Each row is a point. Each copy is the shape, with its points in the same order, turned, moved and blurred by noise. Some copies are also mirrored. Which?
In the rows, 128 means zero.

Shape (7 x 2)
[[138 107]
 [114 249]
 [120 121]
 [135 132]
 [118 132]
 [106 112]
 [107 148]]
Copy 1 (7 x 2)
[[110 111]
 [ 67 247]
 [ 90 124]
 [105 137]
 [ 88 135]
 [ 81 111]
 [ 73 147]]
Copy 1 is: only turned
Copy 2 (7 x 2)
[[109 161]
 [ 92  16]
 [126 144]
 [108 131]
 [127 128]
 [136 150]
 [124 111]]
Copy 2 is: only turned

Shape (6 x 3)
[[162 203 149]
 [110 190  83]
 [147  97  60]
 [157 155  80]
 [106 136 164]
 [106 154 110]]
Copy 1 (6 x 3)
[[118  75 178]
 [175 136 202]
 [208 151  98]
 [179 110 143]
 [ 90 148 144]
 [143 148 164]]
Copy 1 is: only turned
Copy 2 (6 x 3)
[[198 155 167]
 [197 137  83]
 [151  46 101]
 [191  90 118]
 [117 154 138]
 [156 133 101]]
Copy 2 is: only turned
Copy 3 (6 x 3)
[[147 149  53]
 [ 80  94  79]
 [ 88 136 176]
 [ 89 151 114]
 [181 103 129]
 [121  99 110]]
Copy 3 is: mirrored

Shape (9 x 3)
[[116 132 221]
 [119 166 120]
 [112 199 139]
 [131 145 185]
 [ 54  97 113]
 [142 145 121]
 [ 79 118 118]
 [185 109 142]
 [102 109 183]]
Copy 1 (9 x 3)
[[ 41 200 120]
 [ 97 103 101]
 [ 59 108  81]
 [ 52 154 131]
 [153 177  76]
 [100 111 122]
 [136 150  89]
 [ 98 127 190]
 [ 86 196 117]]
Copy 1 is: mirrored
Copy 2 (9 x 3)
[[ 70  74 101]
 [173 109 112]
 [180  74 102]
 [109  84 118]
 [138 175  57]
 [159 120 141]
 [148 154  80]
 [117 132 181]
 [ 89 116  94]]
Copy 2 is: mirrored

Shape (10 x 4)
[[114 107 182  63]
 [140 153 100 102]
 [ 84  94 137 154]
 [107  98 152 112]
 [155  97 139 109]
 [189 223  90 140]
 [142 152  85  97]
 [162 196  96  74]
 [130 169 133  88]
 [ 97  74 175 128]]
Copy 1 (10 x 4)
[[ 75  79  84 139]
 [137 165  93 147]
 [149 105 140  82]
 [118 102 112 105]
 [ 93 149 100  97]
 [134 242 150 190]
 [146 171  86 148]
 [125 188  86 198]
 [117 144 109 177]
 [110  76 125  79]]
Copy 1 is: only turned
Copy 2 (10 x 4)
[[ 61 159 137  77]
 [143 127  83  98]
 [108 150 144 172]
 [ 92 145 133 128]
 [ 89 105 109 109]
 [218  81  88  59]
 [142 125  70 100]
 [165 123  64  47]
 [136 147 107  69]
 [ 67 142 154 145]]
Copy 2 is: only turned
Copy 3 (10 x 4)
[[140 143  83 212]
 [164 145 165 154]
 [ 77 104 124 145]
 [113 121 103 171]
 [156 123  99 142]
 [184 213 197  97]
 [172 139 173 155]
 [198 184 180 166]
 [154 172 147 178]
 [ 90 109  76 167]]
Copy 3 is: only turned

Shape (9 x 6)
[[ 95 103 190 211 141 128]
 [ 75 110  81 130 162 105]
 [159 116 138 202  87  97]
 [ 93 157 178 156 199 141]
 [102 143 129 141 153 159]
 [155  83 106 162 139 203]
 [110 147  87 106  31 123]
 [134 121  87 150  82 185]
 [118 126 153  80 119 112]]
Copy 1 (9 x 6)
[[121  97 214 183 130 102]
 [147 125  97 209 139 167]
 [116  46 151 117 110 116]
 [ 90 178 182 195 113 123]
 [114 150 157 161 127 170]
 [ 90 101 166 128 193 196]
 [204  98 115  93  96 194]
 [136  89 157 109 144 219]
 [169 163 124 121 136 128]]
Copy 1 is: mirrored
Copy 2 (9 x 6)
[[129 193 105 206  67  83]
 [185  96  75 142 117 130]
 [117 174 150 148  41 146]
 [181 162 123 221 146  84]
 [141 123 126 189 139 114]
 [ 63 138  95 181 141 163]
 [107  70 179  95  82 128]
 [ 76  96 142 160 107 153]
 [153 139 148 105 145  97]]
Copy 2 is: mirrored

Shape (12 x 6)
[[135 157 195  70 131 112]
 [176 129 138 122 122  70]
 [150 152 115  85 131 193]
 [154  71 188 134  82 150]
 [117 132  88 103 131 202]
 [139 121 102 134  87  66]
 [179  96 104  76 219  57]
 [ 73 109 116 126 142 136]
 [158 176 135 119 191 132]
 [225 170 104  72 111  89]
 [157 116  98 147 107 152]
 [131 106  83 112 165 121]]
Copy 1 (12 x 6)
[[161 139 178  97  72 161]
 [187 100 105 102 132 144]
 [ 86 117 103 137  55 160]
 [110 111 114  30 110 130]
 [ 62 147  85 155  82 144]
 [188 132  65 106 127 112]
 [191  93 109 143 170 238]
 [101 193 114 131 145 133]
 [135  92 159 175 116 168]
 [209  68  78 133  66 164]
 [114 106  77 113 116 121]
 [116 141  89 146 148 189]]
Copy 1 is: only turned
Copy 2 (12 x 6)
[[128 130  99 140  26 134]
 [131 149 113 160  96  69]
 [ 89 167  85 106 108 169]
 [177  90  55 118 130 125]
 [ 84 151 120  99 148 192]
 [ 99 103 135 174 129  69]
 [158 226 139 227  91 113]
 [130 115 166 143 118 166]
 [124 198 137 108  73 125]
 [ 65 187  68 164  83  64]
 [112 142 107 116 163 117]
 [122 164 154 170 137 145]]
Copy 2 is: mirrored
Copy 3 (12 x 6)
[[ 93 172  86 105  89 145]
 [ 65 162 152 147 138 177]
 [151 130  75 135 167 149]
 [170 198 142 182  94 162]
 [185  89 107 134 171 139]
 [ 69 110 166 189 128 192]
 [ 65 150 179  42 172 190]
 [143  91 153 131 116 126]
 [ 91 144 108  98 174  99]
 [ 52 158  81 142 181 217]
 [137 129 133 181 173 160]
 [126 111 155 115 164 162]]
Copy 3 is: mirrored

Shape (11 x 8)
[[ 92 173  97 174 103 107  76 136]
 [168 102 102 105 133 186 153 137]
 [ 95  81  71  98 139 183 136 194]
 [ 76 159 189 135  45 171 189 135]
 [ 77  70 201  91 161  94  87 112]
 [168  68 129 105 147 112 125 159]
 [ 70 126 156 185 138  89 123 160]
 [124 149  83 131  46  85 153 119]
 [167 143 100  58 145  81 148 139]
 [ 68  95 178 160 163 102 152 112]
 [123 161 137  76  97 107 146 118]]
Copy 1 (11 x 8)
[[149  81 188 128 106 106 162  68]
 [180 144 111 122 189 166 136 146]
 [159 160 138 147 154 216  98  94]
 [ 68  78 128  23 184 135 113 103]
 [ 50 118 103 175  76 135 142 155]
 [170 150  89 148 105 137 112 160]
 [104 124 127 102  67 124 155  70]
 [174  74 193  54 110 133 123 141]
 [200  64 101 132  99 173 134 175]
 [ 66 142 106 100  79 148 184 118]
 [136  51 128  98 133 152 127 156]]
Copy 1 is: only turned
Copy 2 (11 x 8)
[[137 145  62 115 159  74  35 132]
 [108 107 167  84  92 149 107 118]
 [127  74 157  48 131 156  56 177]
 [183 215 101  61 139 174 121 102]
 [161 146 185 164 205 100 135 189]
 [125  79 152 116 123 119 148 165]
 [202 147  84 146 142 109  85 186]
 [147 102  42 110 157 136  98  60]
 [ 71  81 109 159 148 170 116 128]
 [204 157 145 168 145 133 100 180]
 [104 141 106 126 177 157 112 104]]
Copy 2 is: mirrored

Shape (13 x 8)
[[138 122 119 132 133 101  96 209]
 [131 118 118 121 130 131 138 139]
 [ 64 130 128 121 151 107 120 111]
 [143 129 117 120 105 100 135 126]
 [114 132 115 133 149 127 130 113]
 [144 126 134 114 146 124 113 113]
 [143 133 143 132 137  93 134 115]
 [143 126 165 140   7 132  93 149]
 [144 130 144 120 150 122 132 121]
 [136 129 112 112 144 108 102 113]
 [126 125 120 164 110 124 112 124]
 [142 113 125 127  82 115 131 126]
 [129  89 129 126 147 105 126 113]]
Copy 1 (13 x 8)
[[ 86 155 148 111 120  64 107 159]
 [113 136 122 107 141 122 107 143]
 [ 91 159 151 104 157 144 121  86]
 [ 92 123 126  82 127 127 115 145]
 [120 124 139 113 146 142 121 113]
 [136 137 138 102 118 136 119 138]
 [117 132 147  88 134 134 150 153]
 [102 130  24  49  84  67 147 140]
 [131 140 141 112 138 139 132 148]
 [118 129 158  98 114 140 105 130]
 [107 109 126  84 131  97 133 107]
 [107 122  91  75 130 116 118 141]
 [137 144 155  75 151 136 109 138]]
Copy 1 is: mirrored
Copy 2 (13 x 8)
[[136 140 119  79 163 173 164 106]
 [122 135 121 139 124 143 132 118]
 [ 77  98 105 158 172 132 113 111]
 [135 131 139 135 136 112 140 134]
 [ 98 127 118 140 134 128 104 115]
 [138 117 126 135 133 138  95 122]
 [132 102 135 125 134 110 120 111]
 [136 104 199 121 129 168 185 210]
 [135 108 121 132 119 133 107 111]
 [133 133 125 132 157 128  96 125]
 [ 96 129 162 118 134 138 123 132]
 [132 130 161 143 128 131 150 144]
 [129 120 146 155 145 135 113  91]]
Copy 2 is: only turned
Copy 3 (13 x 8)
[[126 166 152 105 172 184 118 187]
 [138 128 154 128 142 140 122 134]
 [168 176 120 118  98 123 121 125]
 [111 128 143 123 142 117 141 147]
 [146 153 139 129 138 125 120 109]
 [139 128 120 114 160 129 122 117]
 [123 140 113 140 153 113 127 141]
 [ 71  99 124 115 119 196 217 155]
 [137 126 117 133 156 131 112 124]
 [138 146 128  96 157 116 125 124]
 [127 157 142 135 149 146 165 121]
 [115 114 145 127 136 134 166 146]
 [170 132 128 129 155 114 137 143]]
Copy 3 is: mirrored

Shape (13 x 9)
[[145 113 130  89 141 130 131 134 122]
 [177 133 115  74 106 177 146  70 192]
 [ 77  88 159 176 134  90 178 102 135]
 [160 180 137 169 135  88 147 122 166]
 [178 172 139 132 150  95  81 152 191]
 [159 132  94  77 150 151 159 155 137]
 [164 189 115 129 166  97 160  84 124]
 [149 134 115 175 155 192 124 117 128]
 [ 78 143 120 132 121 178  86 156 207]
 [ 75 127 157 147  60 190 137  57 135]
 [169 110  73  80  70  87 153 119 185]
 [161 127  82 147  63  90 174 114 196]
 [144 171  80 164 133 191  97  57 165]]
Copy 1 (13 x 9)
[[166 116 150 144 152 104 119 134 140]
 [127 140  63 139 164  49  74 109 169]
 [130 143 103 179  73 175 167 141 139]
 [ 60 129 112 179 158 154  97 153 116]
 [ 79 130 162 186 201 125  95 112 108]
 [150  84 144 153 145  79  79 147 163]
 [116 143 113 141 178 166  73 192 147]
 [ 77 109 143  92 124 140  98 112 175]
 [100 152 160 169  86  97  78  55 121]
 [113 192  65  87  60 108 117 100 125]
 [116 149 104 210 152  26 128 180 153]
 [ 66 136  85 206 113  62 126 181 148]
 [ 56 182 118  98 148 120  63  99 190]]
Copy 1 is: only turned
Copy 2 (13 x 9)
[[159 113 118 140 109 117 101 147 121]
 [166  91 165 105  39  77  60  99 103]
 [125 167  68  63 104 150 157 103 115]
 [ 95  87 159  96  87 174 131 106 142]
 [107  73 195 102  95 151 114 177 147]
 [175 119 152 176  81 129 100 130 117]
 [118  70 126 129  82 194  87 102 105]
 [143 101 170 117 131 123 137  98  51]
 [158 176 222  72 128 115 100 144 115]
 [152 147 122  38 142  77  76  45  99]
 [208  93 140 105  40 124 106 116 191]
 [177 100 153  77  44 137 145  72 181]
 [169  76 202  63 109 141  88  82  50]]
Copy 2 is: mirrored
Copy 3 (13 x 9)
[[144 118 130 148 114 127 136 130  92]
 [143 115 119 207 118 219  96 149 103]
 [109 181 128 106 174  92  94 201 108]
 [114 185 139 174 145 126 120 129 182]
 [141 142 166 191  80 123 130 129 196]
 [177 109 114 183 141 137 153 111  98]
 [ 83 150 157 184 170 137 132  98 134]
 [102  93  64 167 139 120 119 149 154]
 [178  85 121 140 120 159 141 212 191]
 [ 90 128  80  90 145 213 100 205 123]
 [209 156 158 159 133 181  64 105 113]
 [183 189 124 158 161 172  51 125 154]
 [ 90  68 101 176 156 185  84 145 186]]
Copy 3 is: mirrored
Copy 4 (13 x 9)
[[146 141 119 133 145 129 140 153 123]
 [102 102 142 182  95 150 156 220 145]
 [191 118 121  54  72 148 161 103 165]
 [148  82 159 125 104 201  91 112 136]
 [129 115 160 127 119 184  48 152  85]
 [156 123 139 164 173 124 126 169 152]
 [167 117 149 179 116 211 136 107 140]
 [106 148 138 150  97 122 100 107 187]
 [136 103  96 128  72  92  42 179 150]
 [ 98  88  55 128  33 119 167 136 174]
 [134  90 122 107 156 196 140 233 155]
 [130  59 139  91 122 210 126 192 190]
 [ 91 141 113 192  56 172  88 147 195]]
Copy 4 is: only turned

Shape (13 x 9)
[[165 130 144  96 151 124 129 125 124]
 [110  84 170 112  94 193 189 165  56]
 [121  99 145 137 125 107 110 126 141]
 [117 127 169 129 123 111 150 114 132]
 [181 108  87 195 146 149 187 112  77]
 [ 97 162 153 133 139 115  95 117 165]
 [125 149 124 128 138  67  67 127 128]
 [159 171 127 161  58 158 166 102 111]
 [150 119 109  95 135 135  88 133 185]
 [146  83 169 144 155 161 130 156  79]
 [107 144 117 120 140 134 110  92 106]
 [107 151 114 110 119 101 128 128 143]
 [105 144 149 101 155 122 104 176 149]]
Copy 1 (13 x 9)
[[118 104 138  94 105 150 132 113 140]
 [135  92 137 219  89 195  73 155 170]
 [124 113  97 126 146 144 136 131 105]
 [155 125  94 133 113 145 127 118 131]
 [125  66 167 182 133  60 126 120 180]
 [115 137  61  92 102 128 150 142 108]
 [116 144 108  73 155 130 169 162 113]
 [180  96 136 144  72  77  94 174 126]
 [ 78 106 122  86 109 135 128 121  68]
 [106  59 119 162 128 174 132 138 170]
 [101 136 101 105 124 113 103 147 150]
 [121 161 117 113 108 125 133 137 107]
 [ 86 137  98 113  90 175 165 142 113]]
Copy 1 is: mirrored
Copy 2 (13 x 9)
[[136 136 131 157 143 133 123 111  91]
 [249 125  64 112  86 133 143 114 130]
 [100 128  84 128 133 134 131 146 133]
 [122 151 116 115 116 155 157 137 131]
 [171  64 172  62 136  84 131 118 129]
 [ 88 168 110 127 155 175 128 133 141]
 [ 65 117 106 125 145 173  83 164  95]
 [148  87 145  98 105 187 135  75 166]
 [106 117 115 194 165 136  91 123 154]
 [185 125  72 111 149 107 135 107  91]
 [120 158 117 101 141 146  76 124 131]
 [124 136 127 133 129 173 102 156 141]
 [131 156 101 162 178 177 126 160 114]]
Copy 2 is: mirrored

Shape (16 x 11)
[[ 89  81 167 165 137 129  98  83 108 128 194]
 [ 97  82 131 171 135 189 165 120  78 127 197]
 [ 91 127 153 144 136 184 127 105  78 111 189]
 [142 146 122 174  99 104 113 129 153  88  92]
 [185 171  76  73 142  91 164 149 119 184 158]
 [180 166 112  50 124  83 120 121  98 119 130]
 [183 135  44  66  49  95 166 105 115 153 175]
 [117 131 144 131 121  94 163 173 159 121 100]
 [ 55 131 135 164 115 160 103 111 109 164 169]
 [196 144  72  46 110 154 146  92 113 201 124]
 [144 128 180 194 101 107 125 119 210 144 160]
 [126 160  99  53  60 115 173  92 141 150 174]
 [119 169 151 179 133 163 162  80 113 140 185]
 [ 54 112  89 168 185 179 129  81 112 114 209]
 [123 158 143 205  82  83 119 162 139 140 141]
 [ 97 129 122 147 168 233 103 154 110 116 227]]
Copy 1 (16 x 11)
[[143  83 149 139 151  54 165 108 150  67 157]
 [123 122 207 110 156  99 150 151 135  48 125]
 [140 126 189 140 148 104 177 117 106  69 150]
 [156 143  96 117 103  54 145 141 112 169  90]
 [109 124 153 143 115 166  51 118 129 201 146]
 [137 139 107 184 139 159 116 106 135 201 137]
 [109 181  98 189 117 155  22 150 144 137 140]
 [109 155 143 104 129  64 124  98 135 186  81]
 [142 133 178 106 121  53 149 112 117  86 189]
 [108 150  94 116 160 191  55 132 108 158 180]
 [ 90  78 106 115 112  10 113 107  90 126  99]
 [110 187 122 180 143 125  53  81 104 125 142]
 [142 100 185 135 153  78 119 133  59  94 135]
 [201  98 210 103 122 103 130 104 132  38 142]
 [113 130 146 137  86  12 127 149 112 170 122]
 [120  97 206 102  80 143 184 107 100  47 143]]
Copy 1 is: only turned
Copy 2 (16 x 11)
[[117 130 175 172 166 132  82 111  55 156 114]
 [114 161 147 161 149 165 114 139  36 112 175]
 [140 140 181 154 131 137 120 120  64 138 176]
 [ 97 132 104 112 153  78 128 155 163 150 112]
 [158 131 153  47 111 186 127 151 154  56  77]
 [134 110 172  58 103 174 141 116 184 131  91]
 [140  89 150  91 155 241 124 193 189  93 108]
 [ 85 111  83 103 107 102 108 122 136  94 106]
 [182 112 132 163 150 117  97 132  59 134 141]
 [199 163 143  89 134 228 115 126 199  85 112]
 [ 92 124 140 150 192  64  59 134 141  82  98]
 [154  68 161 139 111 200 102 161 182  82 125]
 [145 152 189 175 147 108 135 150  96  82 140]
 [153 172 174 176 102 139  86 187  29 152 139]
 [113  88 112 107 190  67 129 153 110 101  99]
 [161 170 186 107 123 123  67 151  35 123 212]]
Copy 2 is: only turned
Copy 3 (16 x 11)
[[196 125 140 135 151 110 185  82 115 179 103]
 [160 139 146 142  71 151 183  92 137 213  90]
 [191 153 117 165 110 147 161 127 129 187 108]
 [122 132  93 131 114 106 116  96  95  61 121]
 [ 78 105 153 102 169 210  91 188 129 129 113]
 [135 137 119 105 178 177 128 211 122  86 128]
 [106 115 140  58 145 196 122 195  67 117  32]
 [ 63 148 127 152 134 130 150 109 125  88 127]
 [159 132  97 173 144 117 129  93 129 191  65]
 [103 141 135  45 156 160  72 223 132 167  85]
 [115 112 176 150 140  76 111  65  55 117 128]
 [100 167 126 107 163 174 127 186  45 154  52]
 [170 160 149 151 108 155 100  92  94 177 122]
 [181 115  77 127 107 165 167  72 122 227 121]
 [117  97 153 183 138 130 111  75 100  80  85]
 [168  88 103 192  63 142 154 142 123 234 132]]
Copy 3 is: mirrored
Copy 4 (16 x 11)
[[ 60 138 129 186 119 187  85 142 185 123 157]
 [ 39 129 127 205 164 127 101 164 135 139 136]
 [ 64 153 161 177 164 157  89 137 141 149 154]
 [171 153 108 121 107 133 137 145 156 151 138]
 [134 102  80 142 133 138 143  43  60 109  80]
 [192 137  96 155 128 175 118  46  69 125 128]
 [144  92  65 209 108 137 185  63  37 141 147]
 [173 111 124 128  94 106 103 120 141 161  92]
 [ 59  97 156 119 136 142  95 121 158 152 182]
 [141  76  89 156 137 145 127  79  18  72 159]
 [ 92 152 105 126  24 138 141 156 158 120 113]
 [127  91 147 188  97 119 158  64  52 139 156]
 [ 59 168 135 150 134  97 130 118 142 117 157]
 [ 38 102 180 180 205 153 142 132 185 109 138]
 [119 150  68  94  87 117 145 125 167 185 125]
 [ 14 137 189 141 186 182 113 167 104 149 107]]
Copy 4 is: only turned

Shape (14 x 11)
[[188 197 113 124  89  69 112 144 158 138 103]
 [152  81 159 183  74 194 179  82 121 141 114]
 [160  80 117 121 165 155 163  78  99 121 165]
 [122 196  82  63  99 117  76 154 117  72  97]
 [ 92 193 137 109 170 186 187 192 102 116 108]
 [141 143  82 165 180 188 140 108  97 108 147]
 [ 82 143 119  77 188 122 170 131 176 143 180]
 [200 145 117 116 106 123  78  72  88 148 118]
 [166 119 147  93 129 138 158  95 105  82  82]
 [156  98 193  73  94 153 134 152  98  81 171]
 [ 83 196  85 120 155 153 107 195  88 142  65]
 [110 194 156 155 107 174 135  69  85 140 176]
 [164 115 117 138 195 166  88  75 166 119 104]
 [ 91 131 134 182 139  79 103 179  97 106 103]]
Copy 1 (14 x 11)
[[ 45  82 126 131  85 163 172 182 141 139 109]
 [130 128 182  56 169  66 192 111  80 185 142]
 [135 150 164 123 127 111 165  92  78  89 185]
 [113 108 155 162 102 181  93 229 117 104  84]
 [168 113 140 116  21 102  85 135  73 175 124]
 [158 164 186 109 103 163 136 100  98 156 172]
 [108 125 128 122  54  93  75  76 110  58 136]
 [ 99  92 188 154 158 153 189 175 133 128 179]
 [149 106 151 169 128 107 176 137  58 122 112]
 [ 91 147 119 151 151  47 123 178  46 124 147]
 [164  67 145 107  63 172  68 178 105 178 122]
 [135 163 184 135 117  72 126 133 171 181 162]
 [104 103 207 153 137 167 124  65  82 123 138]
 [148  92  61 119 149 162  97 131 125 170 126]]
Copy 1 is: mirrored
Copy 2 (14 x 11)
[[ 95 138 161  98 214  97  84 182  62 131  85]
 [129  57  88 129 147 150  54  82 137 119 133]
 [122  80 172 176 148 194 120 111 140 117 149]
 [145 133 210  83 179  87 145 159  76 226 113]
 [234 124 151 168 189 132 155  81  97 157  65]
 [184 133 189 180 148 146 105  83  98 112 160]
 [137 142 128 162 215 195 212 101 116 133 116]
 [123 105 169 151 181 125  56 198 111 146 160]
 [142  64 192 111 171 127 117 142 155 123  92]
 [167  24 129 112 135 175 148 164  99 171 104]
 [194 186 174 161 163  76 127 101  89 209  67]
 [222 124 111 141 211 173  73 137 104 152 168]
 [125 126 160 168 154  84 144 129 138  88 191]
 [164 188 153 111 102 135 117 143  98 138  76]]
Copy 2 is: mirrored
Copy 3 (14 x 11)
[[135 183 130 154 135 139 180 146 150 131 236]
 [126 112 167  74  91 136 205  64 105 125  83]
 [114  80 176 155 124 120 126  90 158 115  95]
 [125 191 103 166 123  52 156 197 181 164 178]
 [ 81 161 137 128 184 133 132 189  95 194  76]
 [142 107 131 141 183 123 137 104 173 164  76]
 [ 60  83 120 122 137 150  66 180 143 126 135]
 [157 121 132 189 126  95 211 117 157  91 167]
 [ 84 168 166 176  88 113 171 120 163 131  99]
 [ 44 123 205 132 120  41 169 127 126 135 142]
 [160 192  90 147 179  96 131 205  94 153 104]
 [ 99  69  85 150 153 107 196  97  95 166 119]
 [124 133 109 131 144 129 153 125 211  65  95]
 [132 196 114 129 171  77  90  98  94 120 149]]
Copy 3 is: mirrored
Copy 4 (14 x 11)
[[163 129 135  48 158 132 119 184  82  67 148]
 [107  70  48 111  74 140 132 162 151 193 117]
 [134  70 110 132 102 118 112  66 149 161 167]
 [193 161  91 131 145 117 164 137  93  22 130]
 [ 63 200 126 141  97  89 165 106 136  85 124]
 [117 118  93 106 109 122  93  50 159 108 100]
 [109 165 158 138 172  77 136  81  97 161 151]
 [212  77 125  68 111 148 112 146 166  92 131]
 [151 134  90 123  71 129 134 133 143 120 197]
 [121  63 115 196 113  77 129 175 125 102 187]
 [131 197 146 132 107 156 188 102 114  48  59]
 [126  97  96 109 155  90 145 148 213 121 102]
 [207 141 120 118  93 116  56 100 122 159 117]
 [114 138 138 150 163 206 113 138 107  83  99]]
Copy 4 is: mirrored
